Rows are points. Any point is a mix of the corners, with weights that add up to 1. It lies inside the corners' shape when no weight is negative. Say inside or outside, and name the corners with a negative weight.
(in the rows, 128 means zero)

Corners:
(1): [226 118]
(2): [ 47 188]
(3): [184 110]
Points:
[162 133] => inside
[161 143] => inside
[154 134] => inside
[137 139] => inside
[116 155] => inside

Corners:
(1): [198 131  78 150 230  64]
(2): [122  63 153 147 191 131]
(3): [120  39 184  10 118 149]
(4): [ 99 150  74 130  69 166]
(5): [160  63 244  68  29 168]
(6): [ 89 138 168 133 114  98]
(7): [122  28 110 183 161  85]
Points:
[105  72 161 123 127 126] => outside (1)
[135  56 136 144 143 106] => inside
[134 112 128 154 152  94] => outside (3)
[145 128  95 135 148 113] => inside
[135 100 159 110 117 138] => outside (7)
[112  80 184 103  87 140] => outside (1)
[132  91 196 100  79 136] => inside
[ 82 116 131 121 105 133] => outside (1, 5)
[132  66 151  92 153 125] => inside

Corners:
(1): [ 34 102 163 139 154  54 174  77 109 102  48]
(2): [158 128 144  98 120 170 114 106 113  55 143]
(3): [ 92  86 199 156 129  68 198 144 178 164 150]
(4): [ 39  88 231 179 115  94 174 150 139  95  90]
(5): [128 191 110  90  68 177 155 160 163 147 182]
(6): [127  81 180 165  94  57 152 169 135 144  77]
(7): [ 38 115 170 167 198   8  91 123 108 131  67]
(8): [154 199  64  96  55 186 106  90 212 153 175]
(9): [137 111 130 195 104  25 173 148 118 100 123]
(10): [141 146  99 123  48 142 118  97 177 209 200]
(11): [172 156  58 175  84 226 117 137 168 195 248]
(12): [ 31  24 109 156 174 124  88 162  95  88 106]
Points:
[ 83 116 142 139 130  98 139 124 129 119 114] => inside
[123 136 144 130 125 103 144 109 133 103 120] => outside (4, 10, 12)
[107 132 110 141 112 127 112 121 142 134 137] => outside (3)
[ 93  94 161 149  98 141 142 153 152 128 143] => outside (1, 7, 9)
[ 53  96 159 153 131  76 149  99 139 143  87] => outside (2, 5, 9)
[113 121 135 159 112  85 145 132 144 136 139] => inside

Corners:
(1): [138 133 142 141 142 131 191 165 138 151 115 152 130  97  96 141 153 107]
(2): [127 147 108 108 149 137  96 103 152 124 149 127 134 141 149  99 129 132]
(3): [151 122 131 159 188 140 138 110 176 131 231 127  93  34 111 120 127 123]
(4): [156 114 154 135 158 135 115 140  90 122 131 151  85 120  84  87 148 119]
(5): [168  66 138 142 161  90 130 118 151 128 120 124 108 128 151 133 146 115]
(6): [112  80 138 136 144 146 167 132 129 140 132 153 107 103 126 131 132 114]
(7): [140 102 174 117  39 105 117 116 143 148 118 184 147 140 114 128 148 143]
(8): [111 139 138  90 135 140  89 122 137 135 134 144 124 108 136 120 144 108]
(9): [151 133 135 108 156 142 102 117 141 134 124  91 137 126 131 118 139 130]
(10): [136 136  76 139 130 144 112 132 148 115 131 103 145 104 161 119 128 115]
(11): [142 171 107 112 155 139  97 150 112 127 155  39 126 133 153 125 106  92]
(12): [172  93 157 136 171 146 114 104 130  95 136 156  74 128 176 109 146 148]
(13): [153 135 142  83 132 134 111 116 145 124 134 157  63 154 144 125 126 204]
(14): [ 81 123 149 133 123 147 107 148 158 151 133 128 134 121 126 131 146 101]
(15): [127 136 152  62 115 147 109 160 148 134 123 137 151 149 102 117 139 110]
(16): [120 155 130 121 157 137 105 129 157 117 131  85 124 127  95 136 122 114]
(17): [138 137  98 128 145 145 102 131 128 149 157 150 155 112 124 141 140 127]
(18): [142 122 153 133 141 154 115 125 164 151 125 161 103 118 127 102 121 107]
(19): [152 123 170 107 108  68 123 106 144 149 140 207 158 122 109 145 137 249]
Points:
[133 129 132 114 132 134 112 128 142 136 130 134 130 126 136 126 135 125] => outside (3, 4)
[139 120 134 126 156 135 124 130 144 131 141 128 112 117 131 123 135 129] => outside (7, 8)
[142 132 125 119 153 133 121 133 132 132 138 128 121 117 114 117 134 122] => outside (7, 12, 14)
[140 111 143 124 126 129 127 129 140 137 138 156 113 114 133 125 138 135] => outside (2, 9, 16)
[131 126 131 125 137 134 124 130 150 135 144 133 125 112 130 129 133 124] => outside (4, 9)
[137 124 135 120 142 136 120 125 148 134 141 134 119 117 134 126 134 132] => outside (4)
[135 117 128 133 137 145 130 138 154 130 140 118 116 114 134 128 128 101] => outside (2, 4, 8, 9, 19)
[137 118 140 130 139 126 133 125 140 132 136 148 110 114 131 125 133 140] => outside (9, 15, 17)

Corners:
(1): [141 144 111 107  98 152 146 130 144 142 101  83 200 114 186 116 207 114
  59 101]
(2): [ 82  91 127 123 142 136 154 107 110 155 125 121  80  91 226 136 164 117
 114  58]
(3): [ 40  58 108 196 169 143 132 168  70 214  98 130 164 205 180 100  81 163
  90 229]
(4): [106  65 157 198 213  92 199 175 154 160 178 100 203 141 136  84  24 152
 216 232]
(5): [172  75 193 168  66 120 192 110 151  61 142 121  94 177  88 142 173  99
  59  51]
(6): [107 208  92 144 107  90 188 113 191  63 101 150 180 167 119 131 148 161
 121 192]
(7): [ 35  82 158 121  68 145  64 193  51 182  92 168 102 183 200  83  95 149
 108  65]
(8): [ 74 110  99 194 112  67 121 206  63 150 175  46  94  91  88  82  94 179
 129  50]
(9): [160  73 104  83  57 114 158 177 129 107  90 110 156 180 159 141 148 165
 131 153]
(10): [199  82 117 100  70  94 205 101 162 129 130  92  76  91  73 121 110 154
  96  76]
(11): [186  54 195 206 204 116  91 184 187 114 101  94 161  86 122  33 158 138
  81 112]
(12): [215 176 122 159  83 108 215 141 156 130 114 136  90 192 147 143 103  97
 123 174]
(13): [214 129 110 146 133  82 178 171  88 142 169  61 139 223  64 134 140 201
  95  83]
(14): [175  70 191 144 153 118 100 146  51  55 100  93  64 153 106  74  38 113
 157  21]
(15): [185 139 150 103 183 159  85 123 109 146 132  78 140  57 119  81 170 134
 129 148]
(16): [133 206 150 118  65  70  71 124  33 100 136 159 108 125  88 160 103 172
 106  22]
(17): [ 54 165 124 122 134 142  76  96 167 111 140 181  60  68 208 106  64  74
  92 168]
(18): [122 138 112 120  73 203  79 197 127  66 119 136 129 113  85 160  93 189
 174  82]
(19): [ 80 130  87 122 190 121  79 167 201 120 120 214 198  72 133  64 162  66
 114 186]
(20): [136 114 135 224 169 105  88 184 142 169 128  70 188 189 108 115 105 141
 150 182]
(21): [126 103  59 174 117 109 125  86 188  94 150 176 180 108 169  36 190 111
  58 121]
Points:
[148 114 143 184 160 120 123 172 125 109 139 106 148 134  96 100 114 150
 144 120] => outside (1, 7, 9, 10, 17)
[128 123 121 156 139 116 132 150 137 122 131 122 151 141 136 107 130 130
 113 139] => outside (7, 10)
[135 107 132 165 134 114 136 155 131 122 136 120 130 149 142 109 113 124
 112 124] => outside (6, 7, 10, 15)
[102 104 132 188 142 106 116 185 139 136 147 151 163 155 127  99  94 138
 129 171] => outside (1, 2, 6, 10, 14, 15)
[151 102 138 135 124 128 149 148 148 126 110 117 131 147 138 116 117 129
 122 142] => outside (8, 16, 21)

Corners:
(1): [ 52 172  55 136 160 113  92 121 144 182  68 147  83 166 115 153 121 152
 124 136]
(2): [173  71 126 150  23 115 140 131 163  75 194 134  55 148  42 120  40 126
  94 188]
(3): [172 185 166 176 176 212 161 148  64 150 111  62 236 109 127  73 170 111
 199 148]
(4): [133 135  71  99 208  62 114  96 194 147  96 101 162 123 126  69 111 171
 140  96]
(5): [152 158  78 138 194  59  48  98 165 177  34 113 135 202 125 139 115 122
 157 152]
(6): [101 152  66 145 128  37  65 107 188 208 121 111 182 156 165 111  90 143
 114 176]
(7): [152  96 151 190 127 133 168 116 161 118 147 193  39 113  91 158  15 157
  68 125]
(8): [133  87 152 189  56  94 134  85  75  93 127 169  42 140 140 108  68 132
 123 111]
(9): [171 163 110 111 199 124 163 178  52 136 157 112 124 161 150  98 134 154
 172 140]
(10): [103 134  78 119  88  75  95 121 158 232  44  48 126 173  93 122  66 174
  76 129]
(11): [170 125 122 139  82 126 104 177 118  73 126 132  84 102 154 120  57  43
  45 130]
(12): [159 146 184 136 161 182  87 204  53 147 146 131 180 105 176 134 184 142
 206 178]
(13): [117 100 148  87  75  72 132 103 109 116 147 158 117 125  45 175  14 105
 111 135]
(14): [175 121  57 190 111 138 160 155  97 154 125 133 233 110 183 142 240 114
 231  95]
(15): [161 116 154 161 224 128 161 162  46  86 152  36 156 104 204 143 206  75
 224 175]
(16): [178 142 130  98 150 174 141  96  19 132 158 121 128 154 206 128 244 110
 150 113]
(17): [103 162  74 110 111 117  86  96 204 201 143  79 127 232 117 129  84 160
 147  82]
(18): [142 149 180 162  64 103 146 101 170  93 192 179  43 143  67 162 109  81
  21  85]
(19): [219 183  81 146 138 155 136 130  27  99 141  49 186  92 208 118 157 151
 204 143]
(20): [216 119  95 198 199 149 111 124  26 185 151  89 147  77 154 117 184 136
 164 103]
(21): [129 187  54 103 114  80 115  88 202 249  73 128 124 147 127 115 100 129
 168 156]
Points:
[141 152 134 136 145 137 117 132  92 156 118 102 116 145 141 135 120 127
 145 134] => outside (2, 4, 6, 14)
[154 133 123 146 129 127 133 134 111 126 140 119 121 139 126 129 125 125
 133 121] => outside (6, 21)
[143 147 101 123 134 106 123 119 129 150 119 108 133 152 134 129 116 125
 134 140] => outside (8, 12, 20)
[148 131 109 135 142 115 118 127 105 135 141 113 125 139 143 138 138 125
 129 126] => outside (3, 8, 21)
[152 135 129 139 137 117 119 133 103 128 128 116 116 128 134 127 114 118
 129 150] => outside (14, 17)
[142 167  95 145 163 120 122 115 105 166 122  90 155 158 146 141 153 131
 145 122] => outside (2, 4, 8, 11, 12, 21)
[141 136 110 141 113 105 108 127 136 142 118 113 127 130 128 124 104 112
 126 135] => outside (7, 9, 16)

Corners:
(1): [ 84 110  80  28 134  93 181 153 130 123 173  88 189 127 129 143 153  57
 122  79]
(2): [ 95 110 121  64  67 126 137 130 124 107 138 126  75 167 119 191 134 104
 129 112]
(3): [131 142  74 191 106 106 146 113 130  99  93 124 120 100 152 201 108 206
 144 189]
(4): [115 134 156 160 159  98 142 111 124 116 138 152 117 160 117 219 132 167
 156 115]
(5): [142  99 172 120 128 131  68 169 218 144  85 138 139 169 124 120 108 191
 168 117]
(6): [150 154 129 124  78  98 127 122 128 159 165  79 112 124 115 123  75 173
  63 170]
(7): [104  86  50 146  88  93 153  72 140 126 151 112 110  52 169 141  99 177
  68 103]
(8): [140 164 173 170 105 120 168 174  58 125  94 201 136  61 147 175  81 185
 116 130]
(9): [ 76 175 203 122 150  28 129 129 134 134 105 154 176 167 177 101 123 151
 191 133]
(10): [122 109  91 122 166 115  75 191 127  68 106 125 153 191 134 162 165 137
  98 119]
(11): [137 142  96 208 121 120 137 121 118 159  68  83  95 176 180 129  42 139
 133  62]
(12): [100 101 110  79  60 116 197 162 175  69 115 144 107 124  88 149  91 152
 140 117]
(13): [108 150 111 147 168 187 103  38 126 147 139 121 129 159 148 113 144 108
 159 214]
(14): [ 41 152  61 101 163 177 201  21  79 117 128  27 140  95 249 154 103  32
  70 125]
(15): [141 185 127 118  40 156  75 110 135 102 162 134 121 147 138  45 129 206
 140 106]
(16): [184 108 160 186 110 112 154  81 143 102 135 188  98  53 171 193  35 213
 161 153]
(17): [173 199 148 138 107 111 173 111 103 112 103 182 113 139 173 169 130 204
 114 149]
(18): [120 158 177 153  96  95 125 139 157 148 150 189 185 204 137 118 130 135
 171  89]
(19): [172  98 166 115  58 123  73  67  96 102 162 114 175 147 132  69 173 171
 124  74]
(20): [142 160 113 139 122 119 108 110 118 147  84 127 118  74  88 172  84  83
 102 142]
(21): [133 175 172 126 104  99  84 157 136 138 143  99  94 139 104 120 174 117
 129 167]
Points:
[124 148 126 141 106 112 137 116 113 122 125 136 129 121 145 144 109 147
 123 124] => outside (5)
[139 151 151 139 102 115 122 120 129 133 127 140 124 137 126 135 115 158
 145 135] => outside (7, 10, 14)
[115 149 130 138 117 114 133 111 126 129 121 120 134 144 159 130 107 139
 133 118] => inside
[115 138 139 127 130 122 121 121 124 113 123 133 139 160 158 145 137 139
 149 125] => outside (6, 7, 12, 20)

Corners:
(1): [161 115 173 193 159  74  83 136 122 139 106  90  88  92 187 178 126 152
 103 148]
(2): [201  77 140 166 128 116 123 141 129 105 134  80 127  65 164 104 147 161
  88 136]
(3): [106  69 170 116 180  75 112  91 166 153 151 110 157 155  91 104 130 127
 135  95]
(4): [115 180 102 107 157 149 144 132 160 152 148 151 145  93 136 153 136 154
 157 123]
(5): [ 63 103 131 167 147 179  95 125 139 185  97 106 191 154 118  90 148 114
 168 103]
(6): [162 119 152 168 134 113  94 131 162 121 124  69 100  90 116 109 115 116
 115 149]
(7): [201  86 169 130  84 118 108 121 164 120 128 107 144 102 130 135 197 149
 147 166]
(8): [131 141 117 168 225  91  83 148 147 122 117 185 146 175 104 138 116 133
 149 111]
(9): [185 135 156 112 111 110  89 101 124 130 102  67 158  82 110 150 168 144
 126 131]
(10): [107 107 101 166 162  69  83 109 148 117 159 154 161 122  97 112 121 106
 132  80]
(11): [ 81 153 126  62 135 155 191 162 118  98 132 103 126  79 157 147 136 153
  89 146]
(12): [186 111 177 145  87 115 121 100 137 123 153  71 143 116 134 118 144 106
 133 124]
(13): [186 103 132 149  96  79  88  54 160 113 120  77 109 121 154 125 128 130
 108 117]
(14): [131 146  93   7 134 148 158 133 146 124 146 156 139  68 131 164 146  69
 154 131]
(15): [103 135  83 107 152 183 178 203 149 107 128 115 149 124 116 156 159 162
 138  85]
(16): [110 155  68  60 110 210 104 165 122 127 157 132 122 106 119 145 113 133
 144  99]
(17): [100 106 126 207 197  86 138 101 143 149  97 177 151 178  76  97 144 170
 190 110]
(18): [186  86 121 138  97 111 123 107 134 153 151  60 141  88 155 140 159 129
  94 179]
(19): [ 76 175  94  48 125 133 138 198 122 154 104 181 169 116 135 183  70 135
 166 120]
(20): [103 133 121  85 179 162 143 108 147 127 145 150 167  99  96 185 112 142
 159 126]
(21): [ 99 105  86 162 210 113  89 143 150  79 160 121 155 143 126 102 140 123
 198  79]
Points:
[123 115 132 121 150 117 128 124 144 129 133 115 144 119 119 130 137 137
 134 117] => inside
[122 115 138 135 148 113 118 105 157 146 120 125 160 133 104 137 137 144
 139 128] => outside (1, 2, 12, 14, 16, 21)
[183 107 149 159 136 104 105  96 137 128 142  89 123 114 142 134 150 156
 117 147] => outside (5, 6, 10, 14, 15, 19)
[150 110 132 132 131 112 113 127 139 125 128 102 138 110 130 127 142 128
 130 125] => outside (4, 20)
[154 102 121 145 155  96 105 112 148 112 144 111 134 111 120 105 147 137
 134 121] => outside (1, 5, 12, 15, 19, 20)
[150 124 135 132 148 108 130 131 143 124 127 121 136 103 131 141 136 144
 122 133] => outside (5, 16, 21)
[131 122 127 135 146 112 116 124 141 124 133 123 144 119 122 131 133 131
 135 117] => inside
[134 124 129 127 146 125 128 133 143 133 126 116 145 114 131 140 141 139
 139 130] => outside (10, 16)
[141 130 129 130 131 130 126 130 137 132 124 116 140 105 128 138 139 140
 132 131] => outside (3, 21)

Corners:
(1): [113  74 136  71 112 169 142 144 110 153  77  93 222 177  51 152 136 123
 206  95]
(2): [139 136 175 205 171 144 135 145  67 105 138 179 136 101 157 164 122 179
 109 179]
(3): [ 90 139 126  46  93 135 157  92 112 137  71  94 179 163 102  68 153 117
 187 159]
(4): [143 107 129 140 130  89 164 192  47 107 193 160  98  88 166 143 157 195
 103 141]
(5): [116  35 145  88 113 135 154 178 148 105  63 215  77 152 100 161 142 164
 128  65]
(6): [ 93  97  93  68 139 110 138 150 196 176  39 113 146 147  96 178 147  83
 162 117]
(7): [154  62 102 181  72 181 148 150 130  74 130 177 117 116 193 146 111 208
  81  69]
(8): [ 81 243  93  94 172 108 117  57 156 104  88  90 228 192  66  91 127 100
 200 127]
(9): [157 126 178 155 151 112 142 102 125 137 213 185 172 107 222 141 128 204
  88  99]
(10): [156 162 131 141 137  86 127  60 103  87  95  78 127 153 132  81 151 107
 167 139]
(11): [145 230 165 147 125 119 139 157  82 114 196 104  91 189 190  97 131 127
 175 206]
(12): [133 129 179 152 162  72 217 178 110  95 164 132 207 133 156  81  91 185
 124 128]
(13): [ 95 119 214 118 125 132 163 169 140  96 130 157 113 132 153 174 170 150
  94  91]
(14): [138 128 177 143 113 120 182  76 138 120 164 129 128 185 142  80 187 136
 142 185]
(15): [148  75 162  42 119 182 120 156 195 111  46 174 123 134  60 131 197  95
 161  59]
(16): [157  97 184 157 154 159 162 169 147 139 236 164  78  90 144  98  88 185
 130  67]
(17): [ 65 110 112 100 136 146  65 197 188 191   7 140 167 103  91 138 180 115
 160  26]
(18): [103 171 135  62 177 137 149  83 145 143  55  78 141 208  61 128 158 155
 172 138]
(19): [140  56 190 120 102 137  66 192 202  95 116 218 100  81 131 151 145 165
 133  95]
(20): [113  46 129 117 121 168  89 168 160 123  83 169  99 131 124 175 146  92
  44 105]
(21): [113 175 119 141 171 100 120 115  52  85 191  71 115 139 222  71 145 150
 205 193]
Points:
[116 107 143 118 130 155 111 164 129 121 111 158 122 128 130 150 144 144
 125 104] => outside (6, 10, 12, 14)
[116 109 143 102 138 139 134 138 145 129  97 136 142 140 108 132 147 144
 147 102] => outside (11)
[118 121 146 117 129 135 130 157 129 121 142 139 139 125 144 116 147 156
 134 106] => outside (2, 5, 6, 10)
[114  68 156 125 123 144 150 179 142 114 109 181 135 122 102 142 127 177
 112  86] => outside (6, 9, 10, 11, 15, 21)

Corners:
(1): [168 105 197  99 175 125 188 111 144 227 128  45 101 219 154 172 212 175
 125 189]
(2): [129 143 168 146 166 188 197  75  68 135  94 161  41  90  90  91 175 158
  93 169]
(3): [101 157 127 177  68 119  60 102 177 162  66 201 159 120 178 113 114 194
 156 100]
(4): [168 118 155  55 144  99 166 160  89  96 135 167  87 168 129 140  94 132
 191  40]
(5): [ 85 178 117 133 129 169 109 118 133 213 163  97 115  63 136  72 164  85
 128 182]
(6): [197  72  60 153  78  79 139 159 140 153  47  90 158 159 126 104  66 167
  72  48]
(7): [137 142  71 176  51  86  85  92  88 125 125  96 194 138  99 157 141  78
 204  92]
(8): [123  57  23 100 129  73 157 104 158  89 123 218 246 123 117  72  18 180
  76 138]
(9): [ 82  80 175 117 106 142 169 178 151 125 131 184 123 106 167  70  53 130
 192  74]
(10): [108 154 162 118  80  93 124 106 109 116 153  94 114 143 140  56 200  70
 114 161]
(11): [ 51 152  33 124   7 156  86  43 214  98  97 217 156  77  56 108 134 131
 107 130]
(12): [189  59 146  89 161 104 109 165 121 115 118  84 172 212 143 132 161 147
 176 125]
(13): [141 130 157  72 163 184 229 194 119 134 153  61 169 107 216 167  93 173
  81 150]
(14): [214  94  88 190 129  91 169  84 196 113  99  92 154 223 183  88 179  94
  70 159]
(15): [130 120  62  54  88 160 102  49 187 147  44 218 154  81  70 122  72 183
 156 133]
(16): [190  90 132 154  19 111 144 142  87  58 153  93  59 126 163 198 119  61
  67 144]
(17): [154 130 160 176 121 192 162 199 105 126 143 137 191 193 172 150  45  92
 162  99]
(18): [134 189 128  98  56 123 142 142 125 179 133 193  87  82  78 111 149 118
 209 139]
(19): [150  86 135 122 133 101 187 156 127 116 115 116 176  60 112 188  61 141
 100 136]
(20): [105 165  56 173 131  87  77 168 165 195  79 125 137 170 215 100  64 151
 184 143]
(21): [ 51  68  48 175  76 103 112  92 154 155  47 226 199  67 148 109 102  77
  97 125]
Points:
[ 84 139  90 122  61 109 118 103 135 133 100 197 111  91 136 123 103 131
 144 130] => outside (5, 6, 12, 14, 17, 19)
[144 107 117 131 107 117 140 134 135 126 106 137 147 138 143 133 106 134
 131 124] => outside (5)
[129 131 134 143 102 129 128 103 162 163  71 164 120 136 117 103 149 158
 141 132] => outside (4, 5, 7, 8, 13, 16)
[123 136  91 128  87 121 111 111 138 156 104 142 149 131 126 116 125 139
 137 142] => outside (4, 9, 14, 19)
[144 106 151 137 142 121 171 160 113 142 140 120 125 144 158 130 115 101
 128 151] => outside (3, 6, 7, 11, 13, 15)
[ 96 122 118 146  88  93 103 116 161 142 121  99 141 148 180 125 167  98
 130 140] => outside (2, 6, 8, 15, 17, 18)

Corners:
(1): [114 182  77 173 173 121 166  95 161 132  92  76 116 153 141  99 181 117
  64 146]
(2): [109  97 147 150 176 127 108 177  76 154 105 162 144 115  98 127 110  75
 148  78]
(3): [153  92  97  69 110  79 123 143 101  99 198  91 122 168 102 146 162 121
 140 127]
(4): [143 176  94 200 175 120 117 109 167 110  71 147  86 138 123  74 147 129
 116 175]
(5): [178 126 132 193 157  99 167 128 189 155  92 150  30 147 118  73 147 162
  78 117]
(6): [136 164 155 163 139 120  90 130 149 164 106 107  86 182 110  69 142 153
 118 148]
(7): [146 142  79 139 118 140  95  93 192 139 136 117  49 144  96 125 182 133
  65 166]
(8): [108 195 122 173 181 135 183 103 172 125 140 144  42 136 111  92 159 155
  92 179]
(9): [ 93 142 131 130 157 111 116 111 143 141 111 187 113 149 118 136 128 103
 178 113]
(10): [124 148 107  68 128 133 160 108 132 113 140  87 164 154 104 157 105 106
 158  57]
(11): [102  93  97  49  75  88 139 139 111 106 149 108 175 130  88 130 113 110
 139 117]
(12): [173 208 134 179 113 164 176 107 157 142 105 128  89 162 171 111 132 102
  86 153]
(13): [144  79 127 100 135  89 123  97 106 118 161  77 140  81 104 149 159 138
 148  97]
(14): [168 118  87  80 140  75 116 103 103 146 162 113 167 112 110 148 112 120
 112  82]
(15): [ 94 132 108 143 138 137 138 165  54 157  91 160 136 103 110 165  91 138
 205 129]
(16): [103 124 160 158 123 129 134 140  85 131  81 190 126 136  68 168 129 125
 144 130]
(17): [142 130  82  75  95 117 109 134 141 131 175 123 179  94 111 135 151 153
 162 105]
(18): [145 179  81 148 120 143 141  89 121 151  91 108  52 128 116  80 151 140
  62 100]
(19): [124 149 149 125 155 150 119 162  99 134   7 187 155 109 142 161 126 134
 145 102]
(20): [158 126 116  99  82  81 135 142 137 100 144  89 121  74 103 173 128 142
 132  61]
(21): [139 101 120 131 126  91 125  95 120  80 148  98 167 185 152 136  99 149
 122  73]
Points:
[130 128 129 134 142 116 132 136 115 134 114 142 125 128 113 127 123 124
 139 104] => outside (1, 7)
[140 149 109 146 138 119 134 118 133 136 116 125 105 132 122 121 144 130
 112 126] => outside (10, 11)
[140 120 101 111 113 101 124 130 120 125 137 110 132 134  97 135 125 130
 125  97] => outside (8, 9, 12, 13, 19)
[140 138 109 133 141 112 130 118 136 129 123 120 116 133 121 117 135 133
 122 116] => outside (16)
[131 146 114 138 135 121 129 129 130 132 110 137 117 135 114 122 133 129
 128 123] => outside (13)
